Each row of a before or after table is a point. One or more steps were done to the points. Then noise was added and the rows were shuffled. The steps act on columns, c1 being the first. What was done? A step turns or swaps two columns, mirrors them in a line or flattens them onto one, adds a multiple of one to another, or multiplies or shifts one. Angles are multiples of 10 degrees, from the lower column toward the higher: turns from -170 to 170, lines from 10 to 170 but not 90. Use the fewest steps. Two steps may share a column if one is a turn and the other turns, adds or multiplies; they go together, in the order done. Otherwise the lowest column goes first.

Before:
[[-11  -8]
 [ -5  -9]
 [  6   1]
 [-13  -3]
 [ 24  -1]
 [  8 -17]
 [  4  -7]
 [-11  -4]
 [ 60 -19]]
After (9 x 2):
[[ -7  -8]
 [ 42 -19]
 [ -9  -3]
 [ 17  -1]
 [ -4  -9]
 [  3  -8]
 [ -7  -4]
 [  5   1]
 [  6 -17]]
Steps: multiply c1 by 0.7

Before, 14 rows:
[[ 24  -7   1]
 [ 19  16  46]
 [-40  54  11]
 [ 35  -2  44]
 [ 20  34  -7]
 [ 54  -9   7]
 [ -6  -8  54]
 [-12 -25  23]
 [ 12   5  22]
 [  2 -19 -16]
 [ -6   2   4]
 [ 23 -10  30]
 [ 40  26   4]
 [ 31 -20 -45]]
After:
[[-35  25  17]
 [ 42  53  -4]
 [-20  -7   9]
 [-43 -20 -31]
 [-22  33   1]
 [  5   2   3]
 [ -7 -19 -14]
 [ -4   4  25]
 [ 25  -8  51]
 [-18  -2  53]
 [ 21 -26  17]
 [-49  -9  27]
 [ -1  16  49]
 [-11 -11  37]]
Steps: mirror c1 and c3 in the line at 80 degrees

Before (11 x 4):
[[  2 -11   8  -1]
 [ 60 -17  14  -2]
 [  2  18   9   8]
 [  4   7   8  12]
 [  0  -1  -8  -3]
 [ -6 -12  13  -5]
 [ -4   1  12  -7]
 [  8  13   0 -10]
 [ -2  -4   9  18]
 [ -1 -16   7  19]
 [ 12  -6  -3  19]]
After (11 x 4):
[[  0  -1  -8  -5]
 [  4   4   5  13]
 [  1  -7   7   1]
 [ 60 -12  15   0]
 [ -7  -9  13  -3]
 [ 12  -4  -7  18]
 [  2  12   9   9]
 [  8   9   1 -10]
 [ -2 -11   4  19]
 [ -2  -2   5  18]
 [ -5   1  12  -6]]
Steps: multiply c2 by 0.7; turn c3 and c4 by 10 degrees

Before (9 x 6):
[[ 44 -27 -13   0 -21 -17]
 [  8 -26  -7  13   1 -30]
 [-25  23 -10  25  25 -22]
 [ -8  36   4  -2  26   0]
 [  4 -19 -22  23 -13   3]
 [-21   1 -17  16  33   0]
 [  9 -30   2  20 -30  -9]
 [-14  48 -32  38  13  -4]
 [ -9   7 -18 -41 -10 -39]]
After, 9 rows:
[[-45  21 -24  17   2  -7]
 [ -3  30 -21  -5  13  -4]
 [-11  36 -27   5 -18   3]
 [  6 -29  28 -20  10   6]
 [-12 -31 -18  28  13  38]
 [ 18  10  19 -11  32  11]
 [ 10 -13  -3 -58  34  10]
 [  9  -1  17 -35  22  31]
 [-20  27  -3   7   8  22]]
Steps: turn c1 and c6 by -150 degrees; turn c2 and c4 by -140 degrees; turn c3 and c5 by -60 degrees

Before, 13 rows:
[[-13  25  -3 -20  -2  18 -25   4]
 [ 33 -60  22 -17  -9 -42   9  36]
 [-35 -48  18  41  -1  37 -49   1]
 [  6 -13 -19  16   3  24  20  22]
 [ 21 -33  27  23   6 -22  25  14]
 [ 12   0 -17  -5 -21   3   3  12]
 [  8 -28  19  39 -53 -12 -44  -5]
 [ 31 -18  22  -9  18  25 -42  -6]
 [ 31 -33 -38 -34 -11 -18   5 -38]
 [ 31  -7  13 -10 -39  36  14 -37]
 [ -3 -15  -5   5  12 -13 -39  37]
 [ 48 -29  25  19 -19  -5  -2 -17]
 [ 20  -9 -18 -36 -23 -35  -3 -29]]
After:
[[ 38 -28  18  39  16  -6 -23 -51]
 [ 14 -60  22 -17 -31 -18  33 -16]
 [ 28 -14  -7   6 -38  -4 -27   6]
 [ 32 -29  24  18  19  -2  35 -14]
 [-12 -12 -19  14 -23   8  17  -1]
 [ 19 -33 -38 -32  40  -8  28  -6]
 [ 16 -48  20  41  -1  15 -57  -1]
 [  9  -6  13 -11  44  14  35 -34]
 [  5  -2 -19  -5  -8   2  12 -23]
 [ 10  26  -4 -22  -6   7 -26  -1]
 [ 15 -10 -17 -34  32 -14  12 -17]
 [ 51 -20  21  -7   3  11  -4  18]
 [ -7 -33  27  23 -15  -6  36   2]]
Steps: turn c1 and c7 by 50 degrees; turn c5 and c8 by 100 degrees; multiply c6 by 0.4
